Each row is a point. The ring and each string are closed loops that go straight from each point to the next, and from the last back to the first. Before rounding, they use only three directions, however many columns there are. How many times does the string pass through the ring? Passing back the other way cancels.
(in the rows, 128 means zero)

Ring, 10 rows:
[[165 151 129]
 [136 169 135]
 [ 99 167 141]
 [ 74 150 141]
 [ 59 114 139]
 [ 64  86 140]
 [ 95  65 146]
 [127  66 146]
 [161  85 139]
 [176 112 131]]
String (27 x 3):
[[142 186 177]
 [124 162 175]
 [123 149 151]
 [121 122 127]
 [126 150 101]
 [114 178 120]
 [ 98 200 150]
 [ 91 189 182]
 [101 158 164]
 [114 128 129]
 [115 136 102]
 [113 150 107]
 [112 178 112]
 [110 201 154]
 [114 183 172]
 [121 154 153]
 [127 127 122]
 [148 145  97]
 [165 174 115]
 [175 168 103]
 [186 188 134]
 [165 173 156]
 [138 144 153]
 [141 130 121]
 [156 137 104]
 [170 158 104]
 [168 185 136]]
Times through: 4

Ring, 10 rows:
[[172 115 147 115 126 102]
 [168 140 148  99 118 111]
 [147 164 151  81 110 137]
 [118 164 157  72 107 169]
 [ 93 146 163  75 110 193]
 [ 79 117 157  97 122 198]
 [ 85  96 143 124 136 179]
 [106  83 132 145 146 149]
 [133  79 131 149 147 122]
 [160  89 140 136 138 104]]
String (17 x 6):
[[150  51 149 148 144 115]
 [131  55 160 131 137 141]
 [122  85 163 111 127 156]
 [116 116 117 142 144 134]
 [ 97 107 104 161 156 140]
 [ 80  80 123 154 153 166]
 [ 76  57 151 137 143 187]
 [105  67 178 103 124 182]
 [120 105 152 112 128 154]
 [117 113 112 150 149 128]
 [126 120 103 157 152 114]
 [143  77 111 174 159  98]
 [157  48 155 143 141 113]
 [144  72 174 108 124 142]
 [137 103 151 115 128 137]
 [145 125 108 150 147 101]
 [160  84 118 163 152  87]]
Times through: 3
String:
[[ 58 129 133 114 133 202]
 [ 60  78 178  94 122 225]
 [ 89  89 186  81 113 206]
 [116 128 143 107 126 154]
 [ 97 190 129  86 116 172]
 [102 194 160  51  97 190]
 [105 179 123 100 123 158]
 [110 150 121 119 133 147]]
Times through: 1

Ring:
[[147 148 140 162 140 153 106 156]
 [142 175 111 148 143 140  81 164]
 [127 188  96 117 139 129  80 159]
 [112 172 103  96 129 130 101 144]
 [101 133 122  86 114 141 132 124]
 [100  84 153  96 102 159 165 107]
 [111  67 180 121 104 170 181 106]
 [126  80 187 142 115 171 175 118]
 [140 109 174 159 129 165 148 136]]
String:
[[130 109 127 144 119 161 109 138]
 [126 122 132 133 122 154 118 137]
 [140 130 107 156 128 156  79 154]
 [149 166  84 164 141 146  46 173]
 [150 224  92 147 160 124  54 184]
 [138 217 110 127 154 123  85 170]
 [129 199 125 117 147 127 108 157]
 [125 225  99 102 150 115  85 165]
 [113 203  69  89 135 118  65 158]
 [109 125  80 105 111 146  80 137]
 [115 118 115 116 114 151 111 132]
 [113 146 135 102 124 141 134 133]
 [101 149 143  80 121 135 153 123]
 [ 85 112 146  62 103 143 173 103]
 [ 87  56 137  83  86 165 160  95]
 [ 87  56 172  81  90 165 196  88]
 [103  86 187  99 107 160 197 102]
 [115 111 179 114 119 155 178 118]
 [119 106 155 125 117 158 148 125]
 [119  70 149 135 105 171 143 118]
 [125 127 161 127 126 152 150 132]
 [135 121 210 146 134 160 190 128]
 [149 107 223 174 137 170 189 133]
 [150 106 182 177 133 170 147 141]
 [141  98 139 166 122 169 111 142]]
Times through: 1

Ring:
[[140 119  90 156  77 180 129 126 169]
 [106 129  98 139  74 177 160 145 153]
 [ 77 176  92 102 109 122 165 145  99]
 [ 87 192 104  90 144  75 147 130  69]
 [138 157 143 116 162  61 121 111  84]
 [157 135 120 142 130 110 109 107 127]]
String, 15 rows:
[[135 121 140 140 115 127 142 129 132]
 [125 148  89 134 102 141 129 123 134]
 [120 121 133 138 100 144 156 140 137]
 [105 113 125 142  74 177 174 154 155]
 [ 80 141  74 131  54 199 175 158 156]
 [ 92 171  59 118  86 156 146 136 127]
 [ 96 167  92 112 110 124 149 135 108]
 [ 92 187  71 104 115 115 139 129  98]
 [ 99 167 125 105 137  88 152 134  86]
 [ 94 183 157  84 177  32 156 131  44]
 [116 201 132  84 195  11 118 106  35]
 [134 173 110 113 154  71 111 106  86]
 [139 162  95 126 132 102 109 108 111]
 [123 142 132 126 127 107 142 128 111]
 [163 111 145 153 123 121 120 114 140]]
Times through: 2

Ring (6 x 11):
[[ 88 117 160 124 133 153 123  84 136 117 142]
 [155 153 180 138 125 137 104  62 113  59 159]
 [179 190 169 126 115 130 111  87 121  53 141]
 [155 186 148 125 125 148 127 113 137  84 123]
 [103 147 126 149 158 190 146 125 151 129 113]
 [ 61 110 128 144 162 194 148 116 155 155 118]]
String:
[[117 159 143 120 130 156 134 115 146 112 120]
 [138 153 143 170 163 188 132  98 131  91 133]
 [152 168 138 176 166 193 135 106 132  86 127]
 [133 191 131 107 121 151 141 141 155 112 102]
 [113 171 134 104 121 150 140 134 155 123 107]
 [114 149 144 133 140 165 133 108 142 112 125]
 [104 121 129 200 195 226 145 100 137 120 130]
 [ 72 104 123 186 192 226 151 109 148 147 124]
 [ 26  91 122 131 162 196 155 124 166 184 112]
 [ 60 121 142  95 122 149 138 116 158 152 118]
 [101 143 151 110 123 146 129 104 144 118 127]
 [104 112 155 171 166 187 126  74 127 105 149]
 [ 77 100 160 139 146 166 124  76 134 122 147]
 [ 55 104 157  94 118 139 127  94 149 145 134]
 [ 53 118 149  75 107 131 133 113 159 154 120]
 [ 91 138 147 106 124 148 132 109 149 127 124]
 [109 130 146 159 159 183 131  93 135 110 136]
 [ 74  98 121 204 206 240 152 103 144 144 128]
 [ 77 114 109 198 205 244 161 124 153 152 113]
 [ 95 156 119 129 148 183 152 142 161 142 101]]
Times through: 4

Ring (7 x 12):
[[130 130 130 125 117 116 113 155 125 127  78 116]
 [127 128 128 129 117 128 134 140 121 133 107 119]
 [123 131 124 131 115 131 147 138 121 139 123 121]
 [120 138 122 128 124 136 150 133 132 133 142 126]
 [124 139 125 123 132 133 136 135 141 122 134 127]
 [126 139 127 120 126 116 112 157 139 119  91 120]
 [128 137 127 121 119 106 102 169 133 122  66 116]]
String:
[[128 127 130 129 135 153 157 106 130 127 163 130]
 [129 130 131 126 135 144 143 117 134 123 145 128]
 [123 134 124 128 116 126 138 146 125 135 112 120]
 [114 136 113 135  89 107 142 177 108 157  80 111]
 [121 130 122 133 109 130 151 141 116 145 119 119]
 [130 125 133 128 136 153 153 104 130 125 159 129]
 [128 131 129 126 127 134 136 131 130 126 124 124]
 [125 132 125 128 109 113 122 162 120 136  80 115]
 [128 129 126 127 101 100 106 178 114 138  44 108]
 [131 129 130 124 110 103 100 171 121 129  49 111]
 [135 127 137 122 139 138 123 121 137 113 122 125]
 [128 133 130 124 128 128 126 138 133 123 112 122]
 [126 136 126 123 115 109 111 166 130 127  74 116]
 [125 140 123 122 109  96  99 184 129 128  48 112]
 [125 142 123 119 106  85  85 199 131 126  26 109]
 [129 139 128 118 120  99  89 178 137 117  50 114]
 [133 131 135 120 140 134 119 128 141 111 119 126]
 [127 134 128 124 123 121 120 150 132 125  97 120]
 [125 138 124 123 105  94  97 187 125 131  40 110]
 [127 136 124 123  97  81  82 204 119 133   7 104]
 [134 126 135 123 125 122 111 143 127 121  86 118]
 [134 125 136 125 137 144 134 114 132 118 134 126]
 [129 130 131 125 130 137 135 127 132 124 127 125]
 [123 132 123 130 105 114 128 162 117 141  83 114]
 [120 132 119 133  97 112 136 167 111 149  81 112]
 [123 129 125 132 117 137 153 130 120 139 133 122]]
Times through: 5
String (29 x 12):
[[128 133 126 123 101  89  89 193 119 132  21 106]
 [125 135 123 126 101  97 105 184 119 136  45 109]
 [127 132 128 126 119 121 123 150 127 129  95 118]
 [131 128 133 125 132 139 134 123 132 122 128 125]
 [134 122 136 127 133 145 139 113 127 123 134 125]
 [126 127 126 131 106 118 130 154 113 141  85 114]
 [121 133 120 131  97 105 125 175 113 146  67 111]
 [124 133 124 129 113 122 134 150 123 136 102 118]
 [127 130 129 127 129 140 144 123 130 128 137 126]
 [128 127 131 130 136 156 161 101 130 127 170 131]
 [113 136 114 136  96 119 155 161 111 156 108 116]
 [115 138 115 133 101 117 146 163 118 149 103 117]
 [118 139 118 130 107 117 139 161 123 142 102 118]
 [126 132 129 126 133 142 144 122 134 125 144 127]
 [129 130 132 126 146 159 157  97 141 118 180 134]
 [119 140 121 128 129 142 157 126 137 131 159 129]
 [115 145 116 127 117 123 143 155 135 135 123 123]
 [118 144 118 126 114 114 130 164 133 134 101 120]
 [123 139 124 124 123 124 130 148 135 127 113 122]
 [121 143 121 123 120 115 123 161 136 127  98 120]
 [121 146 121 120 120 108 113 171 141 123  86 119]
 [127 142 127 118 135 123 115 147 146 113 109 125]
 [132 133 134 120 146 143 129 117 146 109 142 130]
 [126 142 125 118 120 102  96 176 139 119  62 116]
 [122 144 120 120 101  81  86 206 129 130  21 107]
 [124 139 123 122 109  97 100 183 129 129  51 112]
 [128 133 129 124 128 129 127 139 133 123 113 123]
 [133 130 135 121 137 134 121 128 137 115 117 125]
 [131 132 130 121 113 100  91 176 126 123  42 111]]
Times through: 4

Ring, 7 rows:
[[141  98 163 113 166 123  85  76  97 122  99 103 131 105]
 [121  98 160 138 149 104 127 110 110 124 105 119  74  93]
 [112 111 125 121 124  95 184 181 106 118 127 129  40 121]
 [125 128 106 115 104 125 196 201 114 120 152 140  85 172]
 [141 133 110 114 106 153 168 174 118 124 156 139 142 196]
 [159 123 125  83 140 156 107 120  95 120 133 111 187 178]
 [154 106 147  84 166 135  78  83  86 119 107  95 166 131]]
String, 25 rows:
[[163 119 110  33 158 137 100 132  62 108 123  86 178 168]
 [168 129 103  41 143 157 109 141  74 112 139  98 202 197]
 [160 135 123 114 116 181 126 129 121 129 154 134 205 210]
 [159 141  89  65 113 163 155 182  94 116 162 122 184 224]
 [148 135  92  68 116 144 164 189  91 114 154 120 148 201]
 [138 120 120  96 130 130 147 155  99 118 134 119 122 158]
 [141 128 133 147 109 162 149 138 135 132 150 147 153 184]
 [147 139 122 146  95 179 159 152 141 134 165 155 176 214]
 [155 142  97  90 105 169 160 178 109 121 165 134 180 224]
 [159 136  86  41 126 149 147 183  76 110 151 107 173 209]
 [144 119 119  83 137 131 134 147  91 116 130 112 135 159]
 [146 119 141 124 132 153 119 113 117 127 132 127 161 163]
 [151 117 149 128 137 160 102  93 118 129 128 124 177 160]
 [140 114 138 112 138 134 125 123 106 123 125 119 133 145]
 [149 106 131  58 167 117  96 113  69 111 107  87 139 127]
 [151  96 145  51 187 109  68  84  59 109  89  73 141 102]
 [148  88 172  86 193 112  48  45  75 117  78  79 141  79]
 [139 103 178 163 148 144  91  62 130 135 110 127 145 117]
 [137 107 156 132 145 132 111  98 113 126 115 120 127 125]
 [138 104 144  98 156 116 111 112  91 118 108 104 115 117]
 [143  91 154  67 188 100  72  79  65 111  84  77 118  84]
 [149  93 167  91 184 121  56  54  81 119  87  86 150  95]
 [150 105 174 142 156 153  71  51 119 132 108 117 176 127]
 [146 112 153 126 144 147 102  92 113 127 120 120 158 143]
 [148 114 132  85 148 134 111 120  90 118 121 106 148 147]]
Times through: 1
